Rows are points. Each copy is the shape, with its points in the same order, turned, moved and blurred by noise. Is it also mirrored, or only turned?
In the rows, 100 means zero.

Shape, 7 rows:
0:  21  59  40
1: 100  94  91
2:  85  81  94
3: 125  57 133
4: 139 159 127
5:  37 135 101
6: 110 136 129
Copy 1:
0: 156 142 195
1: 125 121 110
2: 124 107 123
3: 118  62  93
4:  68 131  41
5:  70 150 150
6:  74 119  77
Copy 1 is: mirrored
Copy 2, 7 rows:
0:  42  52 177
1: 108  81 115
2:  85  76 116
3:  85  86  52
4: 159 140  78
5:  89 130 162
6: 131 128  94
Copy 2 is: mirrored

Shape (10 x 4):
0:  77  54  78  59
1: 174  97 104 136
2:  57 128  99 149
3: 171  48 107 173
4:  98 114  74  88
5:  73  92  91  57
6:  62  89 100  83
7:  65 136 107 137
8: 127  95 125 130
9:  93 130  68 114
Copy 1, 10 rows:
0:  72  87  73 150
1: 132  31 106  49
2:  84 146 115  55
3:  86   5 130  37
4: 110 107  67  96
5: 100 113  78 140
6:  87 120  99 128
7: 100 143 119  63
8: 116  68 129  72
9: 109 120  71  68
Copy 1 is: mirrored
Copy 2, 10 rows:
0:  87  67  65 114
1:  64  89 161  28
2:  75 171 120 107
3:   9  77 173  42
4: 100 116  85  68
5: 117  91  76 108
6:  99 105  92 121
7:  92 165 127  99
8:  77 102 156  74
9:  87 142  96  65
Copy 2 is: mirrored

Shape, 12 rows:
0:  45 158 140 162 110  93  92 116
1: 118  70 130  94  64 108 158  68
2:  45  95 150  74 133  80 135 154
3: 105 105 145  97 109 137  65  66
4:  41 129  59 148  58 114 132 168
5: 125 153  38 100  93  91  66 147
6: 133  97  72  66  29  85  89 121
7: 131  94  49 130  31 104  81 157
8:  60  56  96  52  95 116 153  50
9: 126 127  79 107 129  49  61 117
10: 131 133 135 123 110 100 136 137
11:  69  88 106 120 131  83 141 162
Copy 1, 12 rows:
0:  30  88  89 101 153  57 128  77
1: 157 150 100 143  92  86  95  94
2: 105  72 142 118 177  46  76 147
3:  81  93 130 138  97 126  81  48
4:  73  67  26  93 104  47 127 155
5:  89  32  72  21  91 116  85 114
6: 141  80 120  59  41  98 105 120
7: 134  48  65  58  55 101 146 118
8: 138 114 113 165  85  41  25 100
9: 108  43 119  32 126  96  75  54
10: 112 115 101  87 151 117 118 108
11: 125  69  91 105 174  63  99 128
Copy 1 is: mirrored
Copy 2 (12 x 8):
0: 138 150 148 104 116  72  69 117
1:  66  66 121  85  43 110 139  99
2: 137  64 130  44 110 112  80 171
3: 125  67 116 115  71 112  64  55
4: 100 153  75 125 109 108 114 185
5: 155 126  10  98 119 111 100  99
6:  81  98  24  68  46 122  98  99
7: 105 125   5 117  50  83 102 137
8:  40  26 124  83  96 150 118 107
9: 137  98  54  68 128  60  70  81
10: 162  98 108  75  74  81 129 108
11: 131  79 114  85 114  79 117 176
Copy 2 is: only turned
Copy 3, 12 rows:
0: 104 160 149 178 114 140  63 133
1:  79 152 100 101  97 124 162  63
2:  54 140 171 158  69  58 127 142
3: 111 159 142  83 124  97  75  71
4:  72 109 101 145  82 176 107 180
5: 112  92  54 101 126  89  68 171
6:  83 109  37  73  65 101 101 101
7: 127  84  54  95  58 147 102 141
8:  21 112 130 100 140 105 155  49
9: 138  96  71 157 109  60  66 122
10: 122 172 105 133  97  91 134 142
11:  98 105 148 160  86  94 146 148
Copy 3 is: only turned
